Rows are points. Two turns around zero, p and q, are shown by what they do to some points. Where does a point land after both, in the order given? Backwards means that the second turn is done in reverse. Each puzzle has new turns, and all numbers are rounded.
(in the rows, 128 means zero)

Turn p:
[101 109] => [138  97]
[119 141] => [113 123]
[112  99] => [151 104]
[181 181] => [ 93 194]
[127 110] => [145 122]
Turn q:
[137  84] => [ 87 109]
[ 97 130] => [123 159]
[164 174] => [181 104]
[114 124] => [121 141]
Where do these land?
p, then q: [170 161] => [172 159]
q, then p backwards: [103 108] => [139 158]
p, then q: [120  85] => [118  86]
p, then q: [120 157] => [122 157]

Turn p:
[133 123  91  47] => [158 137  69  69]
[120 126 110 103] => [135 139 103 114]
[123 108 173 121] => [ 89 101 134 115]
[100 135 176 175] => [ 76 132 170 157]
[146 136 144 145] => [131 116 156 132]
[131 161 118 136] => [145 152 148 127]
[143 107  84 169] => [162 120 116 182]
Turn q:
[148 136 119 122] => [122 141 119 111]
[148  79 105 117] => [120  88  99  98]
[114 161 122  89] => [ 86 150 152 130]
[ 90 144 141 172] => [155 136 133 183]
[127  93 164 166] => [183  98 133 134]
[147 192  92 134] => [106 196 103 133]
[122  91 152  97] => [124  87 156 108]
Where do these land?
p, then q: [113 173 153 161] => [155 150 176 148]
q, then p: [160  86 109 131] => [151 118  79 118]
p, then q: [151 156 151 137] => [146 123 164 111]
q, then p: [121 105  72 105] => [115 155  76 153]
p, then q: [127 113 110 115] => [115 129 105 123]
q, then p: [119 177 192 124] => [108 116 200  99]
p, then q: [104  86 108 122] => [112 123  84 151]

Turn p:
[113 113 111 115 118 136 202 131] => [101 159 104  86 132  98 169 126]
[186 127 110 152 160 131 103  84] => [192 136  87 154 137 155 109 139]
[130 165 167 110 147 136  99 117] => [141  94 156 135 172 146 113 130]
[182 125 164 145 180 120  83 147] => [173 100 140 139 126 165  94 192]
[147 148 183 135 113  99  95 126] => [140 109 175 175 143 142 135 153]
[104 102  88 161 119 188 164 138] => [103 116  67  90  89 131 154  99]
[124 138 130  84  85 120 123 140] => [121 150 179 121 129 127 140  99]
[129 159 155 137 148  81 104  97] => [135 122 140 181 170 120 104 150]
[129 159 111 135 122 110 121 154] => [100 147 137 139 128 154 111 130]
[ 79  73  72 117 138 162 161 144] => [104 134  86  65  83  84 119  97]
[ 84  99 117 119  79 123 153 131] => [ 96 140 138 123  99  84 158  95]
Turn q:
[103 125 123 118 132 125 180 142] => [138 125 112 111 115 125 178 146]
[129 115 165 123 111  65  87  86] => [110  88 130 108 111  76  70 103]
[110 145 102 129 180 143 143 169] => [114 149 128 168 131 134 171 172]
[183 101 118 121 108 102 100  88] => [150 121 110 113 164 105  64 109]
[127 171 138 106 154 182 165 158] => [117 173 158 113 126 166 171 169]
[ 97 132 116 127 151 179 143 119] => [ 96 160 116 131 134 155 168 119]
[177 133 134 184 103 114 110  89] => [159 124 163 132 164 103  95  73]
[100 161  98 114 117 149 135 154] => [138 163 120 145  90 152 149 140]
[125  70 158 129  96  93  89 146] => [128  50 114 131 117 136  86 120]
Where do these land?
q, then p: [151 115 142  78 116  92  99 146] => [138 126 170 126  76 142  94 118]
q, then p: [136 142 125 110 179 105 111 102] => [ 86 130 145 150 134 116  85 142]
p, then q backwards: [ 92 117 102 169 114 167 141  77] => [ 77  78  92 148 116 111 132  96]
p, then q: [113  78 131 121 103 155 169 158] => [160 122  97  76  86 122 138 141]
q, then p: [103 171 113 119 173  88  69 132] => [ 66 115 145 197 102 131 115 132]
p, then q: [121 113 165 126 104 154 176 145] => [141 113 105  85 114 126 171 155]
p, then q backwards: [141 101 178 144 108  82 140 137] => [118 165 128 138 170 102 145 174]
q, then p: [147 138  89 142 122 140 153 141] => [136 144 106 124 146 166 137 150]
p, then q: [155 129 150 123 161 112  69 144] => [120  97 159 146 151 170  88 133]
q, then p: [121 175  87 149 101 186 153  99] => [132 137 104 138 206 168 161 106]

Turn p:
[ 92 183 158 138 150 115 135 122 164 157 123] => [ 83 132 122 158 134 119 148  73 169 131 127]
[ 96 162 117 138 166 100 115 167  96 160 157] => [ 97 154 132 114 131 155 174  73  92 130 143]
[ 98  79 150 132 145 159 166 108 131  76 113] => [123 120 135 117 185 135  92 167 153  79 108]
[176 171 163  85  72 197 149 140 142  80 138] => [133  39 155 137 126  71 155 188 153 137 163]
[159 132  97 112 105 104 139  91 113  67 113] => [196 111 127 116 103 153 136 160 162 106 131]
[ 93 101 127 144 119 166  92 103  78 148 105] => [141 133 138 158 144 134  71 111  79  97 155]
[144 113  76 130 122 117 131 167 170 134  72] => [107 177 132 109  80 139 101 166 158 157 147]
[125 156 132 188 145 128 165 144 118  96 147] => [108 128  75 109 155 135 168 135 140  95 153]
[ 87  98 101 148  95 116  87 139 101 147 136] => [125 126 118 106 105 156  80  97  77 124 139]
[148 112 129 110 143 106 160 112 141 165 145] => [126 140 122 152 131 141 146 138 126 157  77]
[169  87 175 100 116 108  92 127 100 151 141] => [159 128 148 129 107  80 127 126  74 128  77]
[148 141 111 110 159 121 105 116 182 156 145] => [137 151 133 131 135 117 135 104 154 196 116]
Turn q:
[134 109 126 103 135 143 129 136 152 142 154] => [117 105 125 128 153 147 114 139 133 128 158]
[140 145  94 131 145 128 147 130 100 160 171] => [166 105  97 158 143 132 141 157 144 153 126]
[143 164 131 117  88 157 174 128 145 161 164] => [114  85  86 145 128 128  98 109 165 174 129]
[130  87 156 149  68 132  77 104  74  95 119] => [123 132 167 174  92  98 163  67  86  96 145]
[135 163 140  96 134 113 103 157 158 107 132] => [120 140 144  93 122 157 136 122 178 124 145]
[ 72 131 117 154 180 154 146 143 112 132 109] => [119 164  73 116 120 127 137 178  95 117 115]
[ 95  99 101 175 135 120 164 151 110 119  62] => [113 147 126 131  95 123 116 168  77 104  58]
[116 100 171 109 155  77  72 143 153 139 166] => [108 154 162 128 200 149 167 121 154  94 156]
[ 93 104 112 105 112 117 131 144  85 114 100] => [102 128 152 147  89 104 150 166 116 111 124]
[177 135 163 126 176 124 122 156 166 103 107] => [131 132 147  56 146 182 137 111 121 136 120]
[137 139  95 104 168 131  99 153 189 121 147] => [150 137 131  95 148 180 100 155 162 107 161]
[102 121 111 182  97 120 150 108  97  98  95] => [136 136 119 146  85  85 123 117  98  99  76]
[164 179 117 118 123 155 146  93 147 206 140] => [152 128 101 146 153 128  81 120 152 216 140]
[153 115 158 123  76 121 131  46 102  93 126] => [141 100 161 129 117  50 130  62 110 132 139]
Where do these land?
p, then q: [ 89 127 199  92 114 146 135 133 147 129 154] => [ 93 159 159 109 160  93 139 141  85  91 115]
p, then q: [ 99  92 162 125 158  78 115 140 100 149 158] => [131 152 143  95  84  70 142 138 102 158 130]
p, then q: [160 166  78 109 137 136 139 117 157 118 123] => [115 103 101 139 164 167  94 118 145 154 123]
q, then p backwards: [113 120 133 113  82 122 137 107 116 138 159] => [124 163 166 130 114 155 127 114 146 140 118]
p, then q: [139 164 164 129 131 153 138 108 141 118  64] => [135 134 120 111 154 143 120  91 159  74  88]
p, then q backwards: [144 167 101 115 128 106 126 122 169 155 109] => [135 184 131 111  97 132 110 142 105 148 123]
q, then p: [194  67 119 161 151 112 124 136 113 116 121] => [152 146 143 153 157  92 137 178  92  76 123]
q, then p: [133 126 100  81 109 126 156 121 108 195 118] => [ 73 165 101 121 112 107 115  97  85 143 114]
p, then q: [137 121 112 194 123 173 170  84 113  88 139] => [186 103 113 117 124 191 127 175 118  86 139]
p, then q backwards: [158 136 151 138 147 145 139 144 117 136 145] => [107 113 147 126 149 119 135 113  95 137 136]
q, then p: [ 89  88  78 147 154 118  98 180 164 143 114] => [107 121 145  82 151  92 140 133 132 102 208]
p, then q: [102 151 162 139 101  75 120 177 101 116  96] => [102 101 139 122  84  65 124 104 153  89 135]
q, then p backwards: [140 131 107 171 140 162  82 139 160 145 101] => [106  94  75 146 142 111 110 105  98 152 104]
p, then q: [ 95 135 126  77 119 139 112  85  86  47 193] => [127  66 165  76 166 139 145 121  46 136 173]
